Rows are points. The window is the flat piece filled in between its corners: a triangle in 3 columns, a solid with four corners in 4, and so on. A path goes straight from each point to the next, and from the last back to the first. After which points does the path pass through the window?
(in the rows, 128 means zero)

Window, 3 rows:
[135 188 85]
[148 86 173]
[111 98 175]
Path:
(1): [126 95 116]
(2): [122 92 153]
(3): [131 114 182]
(4): [139 149 143]
(5): [143 87 101]
(6): [122 120 74]
(7): [141 209 104]
(8): [121 101 196]
(9): [115 66 161]
(10): [156 114 101]
(11): [148 142 147]
(12): [141 162 170]
Through the window after points: 2, 4, 6, 12

Window (6 x 6):
[108 122 161 75 139 117]
[115 135 79 157 69 156]
[193 110 216 173 150 123]
[165 77 145 155 193 88]
[168 131 134 123 186 113]
[158 109 114 121 64 167]
Path:
(1): [155 138 160 149 126 85]
(2): [149 123 125 113 124 87]
(3): [132 104 108 124 167 164]
(4): [156 97 144 139 171 184]
(5): [175 133 154 143 84 83]
(6): [166 119 162 111 131 92]
(7): [155 101 177 109 151 153]
(8): [147 102 130 118 134 154]
(9): [148 126 150 127 73 79]
(10): [160 130 179 99 160 59]
(11): [143 61 170 125 201 162]
(12): [147 106 143 155 148 152]
Through the window after points: 4, 8

Window:
[84 139 173 128 198 158 133 130]
[97 129 129 161 147 103 106 126]
[161 165 136 177 158 173 91 111]
[178 133 168 136 156 147 63 107]
[99 103 161 172 87 63 220 136]
[122 145 169 97 31 133 113 201]
[123 86 118 70 92 147 183 195]
[118 184 149 119 165 112 124 117]
Path:
(1): [133 151 146 147 119 170 93 99]
(2): [166 160 139 170 161 142 116 165]
(3): [141 141 175 176 178 109 161 183]
(4): [75 124 143 112 121 152 121 80]
(5): [113 132 166 151 123 136 110 79]
(6): [140 150 150 157 160 95 127 184]
(7): [150 124 160 162 142 92 168 158]
(8): [88 134 142 165 90 133 153 96]
(9): [104 123 150 125 57 143 130 107]
(10): [130 139 165 131 100 105 142 185]
(11): [177 180 158 161 192 129 109 182]
(12): [114 148 143 133 136 142 113 94]
Through the window after points: 1, 3, 7, 9, 11

Window:
[92 181 120 140 132 106 68 171 141 163 119]
[137 192 140 111 121 74 139 148 133 137 104]
[134 68 64 84 112 159 117 96 128 100 119]
[159 146 249 146 220 121 113 151 140 126 131]
[146 91 189 145 114 229 130 99 86 113 177]
[117 92 115 135 120 94 134 102 161 125 157]
[100 198 153 153 159 116 140 208 184 144 102]
[89 105 93 131 134 157 138 64 95 97 129]
[134 144 92 149 144 104 152 164 95 192 97]
[161 86 75 156 120 134 124 94 100 64 146]
[89 139 126 118 136 76 133 195 111 125 119]
Path:
(1): [104 104 99 162 101 123 111 123 127 146 51]
(2): [129 109 143 169 104 129 127 140 130 113 77]
(3): [120 154 100 126 166 130 134 135 132 109 166]
(4): [133 160 108 142 152 141 130 137 128 114 197]
(5): [123 116 136 144 141 123 125 126 127 110 96]
(6): [105 107 99 131 86 131 126 118 123 132 87]
(7): [141 126 80 118 131 147 141 130 104 120 160]
(8): [126 138 127 120 150 130 125 134 130 122 152]
(9): [107 124 135 133 109 120 117 111 133 112 90]
(10): [129 75 142 139 95 125 131 126 119 100 66]
(11): [146 120 111 128 145 143 152 107 110 123 166]
(12): [123 141 85 92 127 141 140 118 109 104 193]
Through the window after points: 2, 4

Window (14 x 14):
[175 136 168 119 170 156 195 190 164 120 195 159 131 136]
[118 173 161 160 109 153 166 216 150 87 98 197 200 137]
[186 181 144 144 114 151 102 83 187 134 119 80 148 175]
[150 180 133 141 119 83 162 99 141 197 117 148 151 125]
[169 59 169 125 179 103 158 136 60 143 151 120 221 166]
[190 135 102 91 107 148 134 157 166 156 117 63 139 120]
[92 85 162 159 205 124 110 151 210 89 93 111 131 147]
[166 185 142 127 128 121 99 177 99 186 82 165 158 153]
[76 136 176 155 139 160 119 73 135 114 146 159 147 165]
[121 136 111 171 102 48 85 96 187 162 165 46 88 162]
[131 212 103 114 80 58 155 136 122 77 116 120 114 161]
[205 122 143 137 109 160 162 99 138 111 130 190 125 137]
[155 142 104 187 156 172 117 59 91 105 125 121 156 172]
[115 145 122 156 152 155 91 46 172 128 163 183 185 179]
Path:
(1): [147 158 161 134 138 88 100 110 164 128 156 111 143 84]
(2): [144 149 159 131 158 110 91 131 130 121 149 92 136 110]
(3): [126 140 128 148 133 126 136 127 163 133 120 117 150 173]
(4): [131 147 128 144 134 142 142 115 166 138 119 153 144 172]
(5): [152 163 152 153 132 135 103 110 152 108 143 143 152 118]
(6): [151 158 152 146 147 126 102 122 137 99 150 125 148 78]
(7): [151 137 123 153 140 147 166 122 138 138 136 139 145 199]
(8): [139 144 105 159 114 128 150 112 138 169 116 128 135 207]
Through the window after points: 6, 8

Window:
[101 115 114 59 103 147 114 107 119 138 117 116 96 92]
[147 185 84 151 68 184 159 175 73 230 102 48 117 146]
[90 155 140 129 99 130 140 108 109 131 112 120 129 106]
[126 122 150 109 113 130 138 116 67 105 110 89 93 127]
[112 137 152 103 106 96 115 137 96 142 155 89 127 116]
[117 139 96 115 164 99 129 110 140 132 143 116 104 105]
[103 90 121 249 187 176 61 110 168 145 178 124 135 151]
[116 149 134 159 102 147 126 109 105 154 164 133 75 133]
[113 99 70 92 123 105 164 178 120 164 108 160 106 123]
[136 126 198 89 106 146 176 122 104 117 134 87 104 105]
[170 132 121 92 91 131 132 121 118 142 99 155 107 126]
[109 115 94 74 153 198 134 145 92 94 159 145 166 119]
[139 90 93 144 81 164 161 159 132 54 174 139 133 121]
[120 156 117 115 85 150 165 217 126 89 137 97 109 158]
Path:
(1): [94 125 123 108 109 141 157 104 145 123 171 116 133 177]
(2): [133 130 131 148 128 154 112 132 111 123 137 113 113 112]
(3): [116 140 124 118 125 143 121 161 99 119 142 107 95 98]
(4): [110 122 119 123 115 146 153 134 120 119 141 106 125 144]
(5): [128 129 98 122 89 142 154 109 138 161 142 85 143 169]
(6): [149 160 124 133 101 168 132 189 67 152 98 122 84 92]
(7): [123 148 124 117 127 142 115 194 99 137 131 96 116 49]
(8): [113 121 106 125 114 154 141 119 124 140 141 130 126 158]
(9): [117 109 97 109 112 160 163 133 125 122 136 120 127 159]
(10): [128 120 114 119 121 146 139 149 113 115 136 139 112 100]
(11): [121 152 144 113 108 138 131 164 95 116 128 118 100 80]
(12): [126 112 101 123 116 139 138 85 141 128 158 87 138 181]
(13): [122 138 126 105 100 161 139 119 126 119 149 90 124 151]
(14): [135 125 143 142 112 160 144 173 73 105 137 125 113 63]
(15): [143 136 117 124 127 147 140 211 107 147 132 144 118 53]
(16): [108 112 93 132 108 144 145 97 123 136 128 110 108 183]
Through the window after points: 5

Window, 14 rows:
[148 132 140 167 168 198 124 108 111 152 115 121 127 82]
[101 73 100 158 139 147 107 112 157 124 81 144 139 96]
[147 93 116 82 92 111 105 125 21 81 178 108 57 177]
[137 157 150 173 151 132 122 92 160 90 159 80 127 116]
[56 123 106 131 138 159 69 175 90 133 119 125 119 127]
[149 92 150 167 152 131 154 132 148 157 174 75 142 129]
[135 134 121 181 107 143 85 147 150 163 100 129 93 128]
[151 83 56 23 129 180 115 168 187 86 142 104 66 191]
[157 156 70 91 77 90 154 154 7 87 173 109 113 156]
[164 126 178 112 124 140 119 119 151 121 106 68 160 168]
[114 136 147 159 139 160 96 107 165 161 140 179 162 145]
[100 127 152 190 191 143 142 146 136 135 84 167 108 121]
[117 127 152 157 93 175 175 101 134 119 143 81 121 155]
[119 150 113 44 83 78 143 114 41 133 169 92 70 138]
Path:
(1): [121 113 157 127 110 148 139 161 128 109 136 144 113 89]
(2): [140 117 120 94 85 136 143 148 74 86 171 121 92 135]
(3): [145 123 94 132 152 98 84 96 59 140 118 75 107 210]
(4): [127 118 99 137 138 122 117 120 102 124 126 92 102 174]
(5): [127 119 144 108 110 131 128 141 113 102 153 139 98 123]
(6): [110 119 137 128 114 153 108 166 120 115 132 142 116 119]
(7): [115 131 94 130 155 152 103 107 102 147 131 98 125 156]
(8): [123 117 101 191 176 159 126 109 104 127 112 124 109 166]
(9): [113 132 169 137 140 142 141 150 143 134 111 144 118 94]
(10): [128 130 191 100 108 143 105 167 137 108 138 141 141 88]
(11): [115 131 74 152 146 146 116 83 98 134 105 110 95 189]
(12): [124 131 95 139 128 135 125 118 112 142 115 102 101 171]
(13): [115 125 159 126 100 146 137 132 113 118 155 112 116 111]
(14): [124 107 136 134 126 146 119 153 158 111 124 125 126 108]
(15): [121 100 70 140 155 146 110 56 120 128 107 103 113 162]
(16): [121 132 80 121 165 137 106 93 94 133 129 83 116 193]
Through the window after points: 2, 6, 8, 12, 14

Window:
[148 149 98 81 104 85 98 131 115 127 176 152 105 44]
[129 177 134 113 109 138 138 166 170 143 115 26 114 130]
[116 123 133 127 138 113 97 137 122 92 91 176 109 119]
[139 128 103 119 104 121 114 153 80 65 224 150 85 143]
[143 118 180 69 151 117 130 150 141 139 133 155 140 104]
[190 99 139 100 213 145 108 71 74 83 90 134 114 174]
[95 140 105 58 146 111 96 152 72 95 110 154 149 125]
[131 113 125 133 82 142 125 84 127 115 119 122 203 90]
[108 80 164 149 179 183 92 47 31 69 160 128 70 162]
[118 234 155 99 125 125 242 122 170 147 177 130 73 125]
[113 120 14 70 131 236 30 244 97 173 81 128 72 178]
[103 77 128 185 145 108 168 136 71 180 151 126 83 128]
[165 207 179 88 122 116 116 100 131 146 120 122 135 160]
[118 125 109 121 175 116 76 128 139 134 135 143 171 114]
Path:
(1): [114 118 144 88 133 122 124 120 135 137 130 133 98 153]
(2): [120 120 121 77 129 131 120 102 122 125 120 144 115 143]
(3): [142 140 147 132 157 142 121 153 100 117 133 125 118 142]
(4): [132 199 166 136 161 145 88 164 40 103 149 157 140 112]
(5): [121 68 114 78 132 122 153 98 199 145 114 112 116 154]
(6): [123 130 134 98 133 119 134 104 129 132 141 144 112 136]
(7): [128 151 133 121 144 140 131 128 93 112 148 151 129 115]
(8): [143 179 130 128 149 155 119 157 94 110 143 111 130 103]
(9): [125 108 122 102 128 124 124 114 114 140 144 131 104 138]
(10): [103 110 126 112 111 106 148 72 141 97 179 114 120 163]
(11): [167 166 141 118 148 134 103 175 82 121 130 136 115 90]
(12): [133 132 97 126 148 157 99 186 86 132 113 136 140 106]
(13): [100 123 77 16 103 172 66 120 134 136 122 128 50 221]
(14): [109 97 105 68 122 108 115 97 166 173 99 124 117 143]
(15): [131 151 130 123 153 151 101 141 92 115 121 136 136 119]
(16): [149 185 117 163 176 176 128 124 69 109 141 117 150 65]
Through the window after points: 12

Window, 14 rows:
[128 54 190 143 135 113 104 169 180 175 156 116 143 98]
[160 115 182 155 157 124 147 163 120 213 128 127 111 112]
[149 89 159 95 140 113 145 126 143 188 156 174 150 102]
[77 77 167 150 137 120 115 134 125 195 128 173 108 84]
[129 158 58 163 53 113 139 126 143 22 133 118 30 106]
[126 161 127 125 99 178 96 78 197 205 99 107 120 159]
[88 209 138 140 148 134 143 79 186 152 116 121 115 226]
[157 153 97 151 129 86 78 108 128 75 122 151 37 167]
[115 63 168 90 85 111 125 173 119 170 114 115 111 120]
[123 129 56 121 143 73 119 145 142 100 139 102 36 103]
[104 187 149 124 119 159 95 121 155 202 183 132 114 181]
[117 129 57 152 106 116 94 145 93 54 113 113 114 96]
[123 66 172 105 148 158 123 130 116 131 147 108 92 83]
[107 197 173 131 106 108 104 56 155 190 138 95 130 151]
Path:
(1): [87 91 118 143 92 135 144 82 121 206 152 131 74 145]
(2): [137 175 181 128 161 119 76 173 183 114 109 143 151 98]
(3): [104 166 171 113 122 125 69 145 157 141 92 117 76 78]
(4): [141 53 97 158 110 115 157 123 108 136 177 147 111 131]
(5): [134 107 123 186 90 105 122 123 120 141 158 113 103 141]
(6): [128 149 138 101 154 131 103 143 140 145 112 139 94 122]
(7): [131 157 162 116 110 128 106 146 169 156 136 136 99 91]
(8): [122 74 101 125 129 116 132 98 116 156 124 120 109 181]
(9): [122 94 145 150 136 142 131 114 146 182 161 119 135 128]
(10): [125 136 186 95 124 73 99 179 161 145 99 167 90 103]
(11): [116 128 153 105 128 126 105 130 164 159 130 142 104 119]
(12): [151 117 127 189 110 124 160 116 130 182 171 93 85 154]
Through the window after points: 1, 5, 7, 9

Window, 14 rows:
[85 125 92 133 143 118 216 186 100 110 117 131 136 112]
[141 104 169 212 119 104 69 89 147 113 146 72 62 138]
[152 185 157 142 74 149 119 105 80 56 113 99 186 121]
[147 87 105 219 105 118 170 127 145 182 77 126 131 97]
[125 104 185 106 100 162 125 93 126 134 185 112 94 121]
[181 7 123 140 99 107 147 161 162 112 113 102 168 110]
[103 134 148 91 104 135 126 75 197 105 91 102 117 86]
[63 99 143 122 85 120 144 143 128 153 65 81 96 131]
[29 190 205 122 101 93 136 159 210 173 142 138 125 110]
[159 138 109 139 80 194 121 211 166 112 145 70 144 84]
[86 41 65 108 35 29 135 200 116 186 156 135 102 126]
[143 114 180 107 144 84 124 83 134 174 145 111 185 60]
[201 98 137 97 112 78 109 130 128 171 94 159 83 90]
[158 123 119 161 124 83 185 108 119 126 129 75 59 191]
Path:
(1): [124 114 122 128 114 109 139 137 144 153 113 123 131 132]
(2): [120 116 111 122 112 135 92 127 129 141 139 132 145 172]
(3): [140 119 177 139 92 120 153 110 133 110 133 89 109 88]
(4): [141 133 177 143 57 82 184 139 115 128 169 109 82 73]
(5): [100 121 89 118 148 141 95 143 153 153 84 112 148 158]
(6): [117 108 113 133 113 119 134 140 138 155 117 111 137 143]
(7): [133 103 133 152 103 105 178 140 133 117 111 99 99 101]
(8): [127 97 146 141 86 98 152 142 139 127 130 111 125 90]
(9): [143 124 100 121 126 133 115 143 147 149 142 136 140 155]
(10): [125 140 91 131 143 120 126 158 168 177 125 112 128 180]
(11): [87 71 181 137 62 82 159 141 154 141 123 117 108 45]
(12): [125 115 141 138 80 117 155 134 135 112 134 79 100 84]
(13): [129 113 125 140 124 137 119 142 159 133 112 128 121 147]
(14): [120 106 129 103 168 149 102 124 167 147 131 133 144 152]
(15): [144 118 163 144 87 69 157 113 111 143 126 99 126 55]
(16): [120 127 156 127 79 103 165 141 142 140 119 117 127 86]
Through the window after points: 2, 6, 14

Window (14 x 14):
[168 146 167 89 111 86 147 94 121 143 103 144 152 136]
[163 172 146 101 156 130 166 123 149 140 157 131 117 164]
[144 135 176 116 108 119 149 138 83 177 131 179 95 198]
[51 168 132 58 143 139 96 147 130 129 82 190 111 126]
[96 180 161 205 163 126 171 132 102 69 94 131 125 93]
[45 88 90 111 188 122 158 178 109 146 95 75 168 124]
[69 86 134 132 91 144 185 119 168 119 143 122 105 112]
[195 113 141 97 92 155 146 180 149 83 175 92 185 130]
[168 138 132 174 138 72 142 157 116 140 139 149 74 148]
[159 121 138 111 162 126 129 72 91 110 182 176 65 149]
[170 112 204 175 87 118 99 126 153 154 172 95 101 204]
[142 64 173 73 157 163 170 149 125 100 163 91 88 86]
[85 148 131 158 168 132 156 154 98 162 125 104 163 65]
[138 168 94 44 77 121 155 57 86 133 92 119 73 125]
Path:
(1): [121 86 148 96 142 210 145 116 130 161 112 135 97 109]
(2): [128 107 131 170 126 165 157 139 124 124 74 127 119 115]
(3): [114 161 142 78 127 107 140 141 121 136 142 121 132 132]
(4): [95 111 161 117 89 115 172 138 143 111 166 124 113 120]
(5): [132 110 95 144 177 172 146 82 130 144 82 139 93 130]
(6): [154 113 123 142 114 160 121 110 119 140 96 153 104 163]
(7): [72 151 134 21 135 78 183 129 112 138 178 88 120 80]
(8): [89 164 142 113 124 54 152 158 125 90 147 129 130 128]
Through the window after points: 4, 8

Window (14 x 14):
[132 186 126 202 88 76 137 119 92 113 183 153 166 96]
[128 151 164 125 167 138 179 192 193 129 109 138 159 188]
[99 202 129 84 186 174 148 136 177 129 77 144 124 171]
[122 113 60 140 208 104 204 108 143 142 99 129 102 77]
[108 162 155 119 111 109 103 172 101 122 200 144 164 66]
[117 150 133 125 181 195 216 122 136 118 133 139 120 113]
[83 127 84 165 227 150 170 112 110 108 110 81 145 99]
[141 166 169 138 232 184 149 146 174 119 68 141 111 113]
[122 128 111 144 172 197 141 129 197 157 108 133 134 139]
[138 147 174 115 165 166 131 163 132 150 110 148 93 203]
[123 132 115 154 64 108 125 162 93 63 126 148 167 89]
[116 153 135 149 121 105 130 120 140 64 177 97 110 86]
[182 166 84 145 117 110 124 163 104 78 181 134 166 113]
[153 146 148 121 125 110 139 89 104 109 139 91 171 79]
Path:
(1): [182 176 80 145 125 109 207 177 133 137 96 114 145 121]
(2): [113 191 121 162 122 156 151 151 129 135 129 92 131 125]
(3): [140 139 147 121 168 146 131 143 133 101 136 154 147 128]
(4): [135 146 145 153 155 121 138 127 132 83 149 134 143 117]
(5): [102 171 83 97 80 146 137 178 119 141 130 97 111 82]
(6): [102 223 118 109 141 154 156 145 165 151 114 81 96 117]
(7): [166 69 140 168 173 152 136 136 118 96 144 192 173 149]
(8): [100 128 156 141 164 152 125 113 123 96 164 143 136 108]
Through the window after points: 4, 6

Window:
[206 130 127 139 118 169 120 134 106 76 166 127 129 147]
[239 58 98 126 143 129 145 138 164 103 147 134 125 133]
[94 180 101 120 203 88 130 159 72 117 205 75 96 111]
[151 134 132 153 174 179 153 96 156 87 132 98 193 99]
[101 140 104 130 193 143 126 100 148 133 134 130 220 145]
[135 160 110 105 209 159 169 215 105 145 165 145 164 99]
[75 87 196 73 167 130 124 139 127 96 129 161 148 141]
[118 104 144 146 100 130 142 141 86 157 107 97 123 95]
[99 139 171 159 94 163 132 166 181 107 141 183 156 122]
[178 163 150 134 196 160 132 239 170 121 96 185 153 111]
[116 202 124 71 166 155 115 177 196 146 127 126 108 122]
[139 165 109 104 182 141 148 71 102 127 106 160 101 95]
[124 117 121 88 166 139 88 203 126 114 155 125 223 70]
[115 144 176 115 113 90 167 84 152 122 122 103 158 128]
Path:
(1): [84 147 87 98 175 150 159 138 135 69 128 114 185 128]
(2): [128 116 106 121 127 126 152 147 147 60 106 113 168 129]
(3): [140 137 186 121 188 154 119 113 98 166 178 163 131 110]
(4): [196 103 161 167 172 158 83 127 137 157 178 123 167 96]
(5): [117 143 125 93 138 143 157 139 118 75 120 144 132 145]
(6): [146 131 85 111 142 133 156 160 155 77 104 143 158 159]
(7): [132 120 159 137 172 143 126 128 116 128 160 131 159 95]
(8): [149 123 170 114 144 123 105 153 139 147 146 134 167 100]
Through the window after points: 4, 8

Window, 14 rows:
[156 213 98 127 107 144 92 113 151 100 158 134 138 182]
[73 202 149 129 143 166 87 130 132 118 126 165 59 88]
[94 146 215 120 129 129 172 148 131 106 110 155 182 113]
[82 140 69 53 136 163 134 181 126 126 88 137 142 92]
[78 121 119 202 140 130 165 156 213 137 61 135 82 93]
[75 175 167 117 133 130 134 168 145 121 131 226 200 166]
[107 180 129 185 99 97 114 177 166 112 162 128 134 145]
[100 121 119 103 151 104 153 142 215 90 92 99 56 151]
[149 110 126 99 126 92 98 107 95 175 148 101 120 130]
[152 143 35 132 186 163 144 175 173 119 177 133 107 142]
[121 111 111 162 79 106 125 125 155 151 209 154 206 91]
[100 135 156 146 104 190 68 146 131 93 150 136 142 137]
[83 115 230 144 99 123 172 122 201 158 130 68 120 176]
[41 126 139 108 173 161 98 144 169 117 70 83 139 78]
Path:
(1): [111 155 147 127 130 134 114 165 167 124 129 160 143 130]
(2): [118 158 159 129 120 142 101 177 169 128 129 166 158 129]
(3): [62 159 123 133 132 116 152 131 132 117 144 164 156 143]
(4): [95 142 102 140 141 134 124 138 143 109 147 139 128 128]
(5): [126 179 158 115 111 127 107 172 180 143 120 160 149 120]
(6): [135 165 117 130 143 127 122 163 179 149 135 152 131 99]
(7): [94 130 93 143 129 156 126 124 132 100 171 124 120 151]
(8): [51 163 100 110 158 134 175 108 132 100 135 161 121 177]
Through the window after points: 2, 6, 8

Window, 14 rows:
[98 105 161 135 132 80 126 119 95 152 91 119 82 167]
[91 141 129 86 159 123 109 103 99 172 148 150 104 108]
[165 104 131 92 204 128 119 176 135 185 161 153 196 112]
[168 164 95 156 137 173 152 110 190 157 113 102 125 88]
[108 115 122 133 47 115 125 122 54 166 66 127 121 163]
[149 79 157 88 117 135 73 157 74 137 135 119 56 165]
[146 197 97 143 145 132 143 173 101 112 136 123 109 108]
[105 127 149 136 82 129 166 123 162 124 177 171 165 131]
[182 106 126 107 139 124 194 97 135 135 171 174 162 82]
[126 181 123 104 170 106 137 128 80 126 225 73 157 122]
[89 108 106 185 83 111 107 147 39 118 116 72 66 101]
[152 153 116 91 95 165 133 176 186 60 67 93 135 74]
[172 168 161 107 107 98 114 114 180 199 92 161 134 68]
[151 155 73 146 153 108 63 130 167 106 102 132 182 146]
Path:
(1): [100 133 173 132 154 148 84 148 93 119 88 125 133 126]
(2): [139 127 85 129 102 92 145 118 127 147 153 124 108 122]
(3): [133 147 43 114 122 50 82 191 185 147 92 72 130 87]
(4): [150 150 202 135 135 181 178 72 101 151 143 182 152 119]
(5): [109 98 232 133 174 163 118 118 131 142 120 120 155 94]
(6): [155 146 50 108 81 97 129 142 139 140 148 142 127 148]
(7): [108 132 49 122 168 106 121 94 226 162 149 109 115 132]
(8): [156 151 124 139 126 120 77 150 95 105 98 139 172 131]
(9): [142 142 133 145 134 121 92 126 131 126 101 130 143 121]
(10): [118 135 34 93 145 79 134 147 142 147 163 116 139 159]
(11): [123 84 80 75 65 101 119 196 108 172 119 102 108 114]
(12): [125 143 146 150 99 128 129 93 74 142 92 139 132 155]
(13): [134 186 198 93 110 172 164 89 111 88 126 103 160 96]
(14): [133 124 71 148 144 97 115 157 141 158 135 124 125 118]
(15): [120 134 114 115 116 111 137 131 113 161 155 126 101 115]
(16): [170 126 209 134 137 154 133 139 118 103 66 130 173 111]
Through the window after points: 1, 7, 9, 11

Window:
[140 156 108 103 123 129 99 138 127 79 159 148 174 154]
[162 161 101 145 143 157 148 135 169 177 133 147 98 128]
[133 98 155 110 93 120 117 187 181 77 101 137 128 217]
[89 136 137 99 139 121 151 141 163 167 116 42 133 154]
[116 132 100 66 170 170 94 180 158 124 133 173 72 133]
[127 201 150 129 136 79 99 101 157 132 131 111 54 56]
[161 79 168 64 130 157 129 147 148 65 107 168 125 91]
[146 70 94 152 84 113 94 130 91 134 60 129 124 221]
[83 131 93 176 109 99 144 144 93 164 119 135 142 160]
[148 137 147 125 84 114 185 77 70 83 168 139 127 140]
[89 87 71 177 154 103 127 78 126 140 105 168 136 197]
[86 151 93 180 154 126 167 137 140 124 166 55 121 132]
[140 71 78 62 163 50 128 137 102 81 126 179 105 99]
[139 161 172 165 149 65 112 128 86 94 183 119 136 155]
Path:
(1): [97 82 143 148 90 90 126 104 184 161 197 175 122 158]
(2): [135 165 77 108 160 146 149 153 82 89 66 85 118 126]
(3): [122 163 129 99 149 84 143 126 125 85 96 113 150 160]
(4): [139 45 113 166 91 177 134 142 112 145 200 160 105 151]
(5): [103 75 99 121 118 110 137 135 127 133 209 117 118 120]
(6): [121 140 125 97 151 107 130 140 141 125 99 113 115 141]
(7): [127 143 142 100 134 120 146 152 147 96 96 122 122 209]
(8): [133 93 139 130 103 114 108 160 153 95 133 145 127 150]
Through the window after points: 5, 7

Window (14 x 14):
[92 156 139 181 167 177 87 166 170 172 144 107 145 182]
[145 16 78 89 86 148 175 100 183 120 122 209 122 93]
[76 120 97 181 121 83 118 136 115 134 185 69 188 122]
[93 98 68 114 125 122 166 118 116 140 97 191 184 113]
[97 113 93 142 125 98 158 164 99 141 130 117 99 127]
[116 126 104 226 144 101 161 106 125 127 129 123 146 142]
[118 172 184 168 161 148 155 134 143 182 136 52 168 133]
[150 145 115 113 107 203 120 103 112 133 157 149 135 194]
[118 144 135 163 124 96 120 165 135 81 122 120 166 117]
[117 80 93 113 50 195 114 82 138 144 86 201 106 88]
[108 134 148 175 189 102 113 133 102 143 175 129 148 96]
[47 186 186 177 162 77 129 121 146 142 171 86 147 168]
[142 146 120 122 178 140 89 79 154 164 98 80 131 172]
[138 176 35 97 109 221 129 89 171 126 142 166 105 126]
Path:
(1): [90 154 122 131 137 177 130 90 134 85 131 103 126 136]
(2): [106 115 104 147 165 138 136 117 117 111 144 114 152 129]
(3): [117 131 111 167 113 126 146 117 134 157 123 157 148 138]
(4): [138 179 124 188 79 121 100 125 122 207 120 145 155 104]
(5): [110 105 128 106 189 167 150 109 145 98 138 112 129 164]
(6): [94 82 98 115 188 160 120 109 115 95 111 75 135 177]
(7): [147 186 147 159 106 128 120 121 153 173 141 138 151 130]
(8): [151 143 64 133 116 152 134 132 163 187 145 157 140 124]
Through the window after points: 2, 6, 8
